Every row gives one point. The points of each table are mixes of a few directions, plus a little noise. How many directions does each table use, and how many do they share? Where both have some left over, give the other angles between the two spaces (their principal angles), to ten degrees, smallest first.

First:
[[-35 -16 -54]
 [  7   6   1]
 [ 37  21  44]
 [-38 -28 -27]
 [  4  -4  25]
 [ -8  -8   1]
 [ 33  30  10]]
Second, 6 rows:
[[ 11   7  16]
 [-25 -35  28]
 [-11 -12   3]
 [ 14  11  10]
 [-21 -22   3]
 [ 32  54 -60]]
Directions: first 2, second 2, shared 2

First:
[[-24   5  39 -23]
 [-46  60 -22  42]
 [  0  12 -23  20]
 [-22  11  25 -11]
 [ 38 -36  -8 -12]
 [ 13 -12  -4  -3]
 [  1 -13  23 -21]
 [ 40 -27 -30   7]]
Second (7 x 4):
[[ -3  10   3 -12]
 [ 15 -45 -13  56]
 [  6 -17  -5  22]
 [-16  48  13 -59]
 [-10  32   9 -39]
 [ 10 -30  -9  37]
 [ -1   3   1  -4]]
Directions: first 2, second 1, shared 0; angles 50

First (8 x 8):
[[-42  32 -10  10  32 -23  29  10]
 [ 29 -16   9 -10 -27   3 -36   8]
 [ 13 -13   1  -1  -6  15   0 -11]
 [ 22 -13   6  -7 -20   5 -24   2]
 [-16   0  -9  10  26  21  49 -28]
 [-51  50  -6   6  27 -55   1  42]
 [ 12 -12   2  -2  -7  12  -2  -8]
 [ 34 -28   6  -7 -23  25 -16 -14]]
Second, 7 rows:
[[ 25   7  26 -24  50  15 -26  -3]
 [  1 -11  -7  10 -29 -13  19   5]
 [-37  20 -33  41 -30  -4   4 -13]
 [ 30   7  34  11  37   5 -24 -15]
 [-60 -15 -13 -36  -4  17   7  16]
 [ 42  17 -14  12  -9 -15   4  -3]
 [ -2 -24   7 -14 -14  -6  16  12]]
Directions: first 2, second 4, shared 0; angles 60, 80

First (9 x 9):
[[  2  -5  -5  -1 -10   0  10 -30  13]
 [ 22  29 -60  -4 -22 -24  12 -18  18]
 [ -6  -9  17  -3   1  21  -6   7 -10]
 [-14  -8  10   6  18  -1   2  -1   2]
 [ -4  -9  23   3   5   0  -5  10  -6]
 [  8  -9  24   1 -11  -8  -3  -4   2]
 [  3   9  -6  -6  -1  18 -11  30 -19]
 [ -1   7   1   5  14 -19  -7  25  -6]
 [-12  -7  -4   0   5  14   8 -20   6]]
Second:
[[-10  22   9   9 -19   4 -16 -10   8]
 [  2 -32  -9  11  10  -5   4   0 -14]
 [ -6 -37  -8  28   0  -5  -7 -10 -19]
 [ 11  18   1 -28  11   2  16  14  11]
 [ -5   1   2   9  -7   0  -7  -6  -1]
 [  7  29   6 -25   2   4   8  10  15]
 [ -1   0   0   3  -2   0  -2  -2   0]
 [ 14  34   5 -40  10   5  19  18  19]
 [ -2   1   1   3  -3   0  -3  -2   0]
 [ -9 -36  -7  32  -3  -5 -11 -12 -19]]
Directions: first 4, second 2, shared 0; angles 70, 70

First:
[[  8   2 -14  10 -26   6  -4   7 -24   8  28   1]
 [ -3  -6   9  -5   8   7  -6  -2  18   9 -26   8]
 [ -6 -12   8  -4  14  -4 -15   2   9   6 -20   0]
 [-11  13   0  -6   4   6  10   6   8   2  16  -4]
 [ 16  19 -24  16 -38  -2  22   2 -41 -14  60  -8]
 [ -6   8   7 -10   2  22   7   1  27  15 -15  14]
 [ 11   5   2   0  -9   8  17 -12  10  -5 -15  10]
 [-11 -31  13  -1  41 -45 -29  -3  -7 -22 -28 -24]]
Second:
[[ 12 -16  23 -16   1  12  25  -1  13  13  18 -12]
 [ 23   7 -18 -23   5 -25  -8  -9   3   7   8 -28]
 [  2 -14   4 -33 -11   4  14  -4  -7  11  -2 -23]
 [ 11   2 -18  -6  24 -11 -11  -3   3  -1  -4   8]
 [-12  16  -1  35   5  -6  -5  -7  -7   5  -3   6]
 [-18  11  16  31 -19   9 -20   0 -20  -9  -2  53]
 [ 31   8 -13 -29  -8 -24 -16  -2   8  -4  17 -19]
 [-31 -26   8  -1   6  33  30  11  -1   0 -25  -3]
 [-19  12  -3  43  -2   8  -9  15   8 -23  -8  17]]
Directions: first 4, second 6, shared 0; angles 50, 60, 60, 90

First:
[[ -2   6 -15   0  22  11 -32  -7  -8   1 -18  22 -33  10]
 [  2 -12  19   3 -34  -5  51   9  13  -1  26 -33  57 -13]
 [  3   4  17  -9 -10 -34  15  11   7  -5  15 -13   9 -11]
 [ -2   1 -16   4  16  24 -21  -9  -8   3 -16  17 -21  11]
 [ -3 -13 -12  14  -7  45  12 -10  -3   8  -4  -2  23   8]
 [ -3   0 -25   7  23  37 -32 -15 -13   5 -24  24 -28  17]
 [  4  11  21 -15  -5 -55   5  15   8  -9  15  -9  -6 -15]
 [ -2   3 -13   1  16  13 -23  -6  -7   1 -13  16 -23   9]
 [  0  -6   8   2 -15  -2  23   3   5   0  11 -14  25  -5]
 [  3   7  14  -9  -3 -36   3  10   6  -6  11  -6  -4 -11]]
Second, 11 rows:
[[ -1   1  -8   1   8  11 -12  -5  -4   1  -8  10 -11   5]
 [  1  11   0  -7  14 -20 -20   1  -2  -3  -5  11 -27   0]
 [  1  10   8 -11   8 -29 -13   6   2  -5   1   6 -20  -4]
 [ -3  -2 -21   7  17  34 -24 -12 -10   7 -19  18 -19  13]
 [  3  -9  27  -1 -38 -22  55  13  16  -3  32 -38  60 -19]
 [  0   0   5  -3  -5 -11   5   2   3  -2   6  -4   3  -4]
 [  1  -4  14  -2 -17 -14  26   7   7  -1  15 -17  26  -9]
 [  1 -13  16   6 -33   4  48   5  11   0  22 -30  57 -10]
 [ -5  -6 -27  12  17  53 -24 -17 -13   8 -24  21 -16  18]
 [ -1   2 -10   2  10  11 -15  -5  -6   1 -11  12 -16   6]
 [  0  11  -2  -8  17 -18 -27   1  -2  -3  -8  15 -34   3]]
Directions: first 2, second 2, shared 2
